Every row gives one point. Two turns around zero, p and q, are shown by what they do to some points. Write where each new point lands after one turn and then the other. Backwards means that the second turn is done in reverse. Each puzzle has new turns, and all numbers are rounded.
(in the rows, 128 means zero)

Turn p:
[132  96] => [150 105]
[109  93] => [134  89]
[ 91 180] => [ 67 148]
[112 146] => [104 133]
[196 125] => [184 166]
Turn q:
[106 152] => [104 150]
[174 155] => [172 158]
[104  77] => [108  75]
Where do these land?
p, then q: [140  96] => [158 112]
q, then p: [111  93] => [138  90]
p, then q: [133 195] => [ 88 182]

Turn p:
[100 115] => [120  98]
[ 90 145] => [ 91 110]
[194 124] => [173 176]
Turn q:
[149 112] => [147 110]
[172 140] => [173 135]
[ 62 132] => [ 63 139]
Where do these land?
q, then p backwards: [106 117] => [107 140]
p, then q: [157 186] => [108 190]
q, then p: [121  81] => [156  90]

Turn p:
[115 102 125] => [106 109 132]
[186  74 131] => [160  62 158]
[130 173  61] => [148 141  51]
[127 148 154] => [134 155 145]
[102 113 165] => [ 98 138 163]
[108 158 132] => [121 162 118]
Turn q:
[115 136 110] => [120 150 127]
[102 116 177] => [ 91  87 141]
[163 180  98] => [175 169 159]
[133 151 106] => [140 156 138]
[127  57 150] => [113  77  76]
Where do these land?
q, then p: [103 146  99] => [128 168 115]
p, then q: [112 144 147] => [121 134 156]
q, then p backwards: [ 96 108 115] => [ 92 132 111]
p, then q: [105 123 120] => [108 142 125]
q, then p: [225 119 159] => [187  53 165]

Turn p:
[ 88  65 149 120] => [ 97 130 187 168]
[166 188 142 165] => [178 156  71 117]
[145 170 111 177] => [135 162  69 118]
[148  58 137 128] => [110  95 143 189]
[131 182 141 126] => [165 147 116  93]
[ 83 123  96  70] => [ 91 104 174  79]
[135 110 119 109] => [119 102 136 131]
Turn q:
[109 148 144  71] => [119 177 154  95]
[164  73 134 127] => [154 106  79  99]
[101 128 138 210] => [136  58 160 167]
[ 93 137 152 143] => [129 112 171 125]
[159 156 139  71] => [144 196 119 116]
[143 126  62 146] => [ 88 119  85 165]
Where do these land?
q, then p: [ 65 162 118 148] => [143 177 173 158]
p, then q: [105  99  82 146] => [ 87 109 169 119]
q, then p: [134 190 180 146] => [195 147  97 162]
q, then p: [152 162 180  76] => [198 115 100  91]
q, then p: [129  78 143 165] => [102  83 136 164]
q, then p: [161 106  93 115] => [ 87 121 108  98]
p, then q: [150  98 100 100] => [116  90 118  93]

Turn p:
[104 106 121 157 110 103] => [112  95 147 106 129 101]
[109 142 144 138 124 100] => [105 141 147 114 118 109]
[137 117 139 122 128 225] => [131 115  81 127 159 208]
[133 151 119  77 122 101] => [150 162 108 131  92 103]
[197 127 138 118 132 107] => [177 142 165 155 107 144]
[123 135 111 156 130 135] => [106 108 131 145 133 128]
[ 93 119 124 127 149 126] => [114 132 115 118 156 105]
Turn q:
[169 133 107  85 135 104] => [ 99  91 105  85 125 132]
[115 110 149 131 142 109] => [109 124 150 147 120 113]
[120 144 110 143 162 149] => [143 136 107 135 156  98]
[130 145 130 149  88  72] => [106 156 116 124  66 140]
[118 140 155 132 166 152] => [140 137 153 126 157  91]
[108 128 102 162 136 134] => [142 144 102 160 131 117]
[144 114 116 149 125 178] => [182 113 121 138 143 134]
[119 111 156  73  70 126] => [104 125 170 109 125 197]
Where do these land?
q, then p: [151 123 124 153 153 131] => [151 114 152 131 116 108]
p, then q backwards: [ 99 161 111 124 159  94] => [ 95 147 133 149 169  99]
q, then p: [ 97  89 142 110  90 111] => [ 88 115 122 100 149 170]
q, then p: [111 129 187 107  95 146] => [118 175 132 103 131 179]
q, then p: [155 157 142 188 157 143] => [159 137 169 150  76 106]
q, then p: [164 112 116 128 102 120] => [152  97 109 115 120 145]
p, then q: [144 104 102 101 136 127] => [137  98 105 118 104 118]
q, then p backwards: [104 149 100 113 132 153] => [113 120 138 114 163 157]

Turn p:
[136 170  31 107 138 106] => [ 73  76  66  93  89 130]
[113 172 152 101  55 156] => [ 86 174 167 153  75  99]
[145 118  56 111 191 142] => [105 109  57  76 157 150]
[126 123 177 174 147 110] => [163 105 167 149 166 118]
[126 127 188 135 136 134] => [140 143 175 146 157 133]
[ 99  90 155 164 121 153] => [168 157 125 161 156 102]
[110 109 169 112 116  97] => [151 134 155 164 118 161]
[169 114  96 120 120 126] => [139 126 112  82 106 132]
Turn q:
[ 73  92 156 140  96 161] => [ 60 105 113 123  96 157]
[172 202  91 149 114  49] => [167 130 193 138 203  63]
[ 81 168 139 121 131 133] => [100 118 103 136 175 143]
[175 110 148 128 169 189] => [176 141 105  79  94 170]
[124 113  90 128 102 128] => [129 103 150 159 110 126]
[154 106 119  83  88 121] => [130 160 168 165 102 144]
[123  84 100 127 156 146] => [149 110  97 142  84 125]
[122 148 181 149 168  97] => [114 157  97  82 160  95]
Where do these land?
p, then q: [140  99 126 152  78 131] => [139 150 184 126 141 114]
p, then q backwards: [ 90 155  87  98 163 109] => [ 55 123 132 124 123 158]
p, then q backwards: [117 192  69 132 195  80] => [ 36 141 114 189 115 169]
q, then p: [139  60 160 137 121 145] => [110 159 134 154  65 114]
p, then q backwards: [174 100 139 125 124 190] => [176 147 184 129 151 104]
q, then p: [154 139 162 112 121 104] => [ 88 113 158 135 135 135]
q, then p: [ 80 179 126 151 153 114] => [136  99  76 126 165 164]
p, then q backwards: [131 101 155 117  69 152] => [179  96 138  92 129 103]
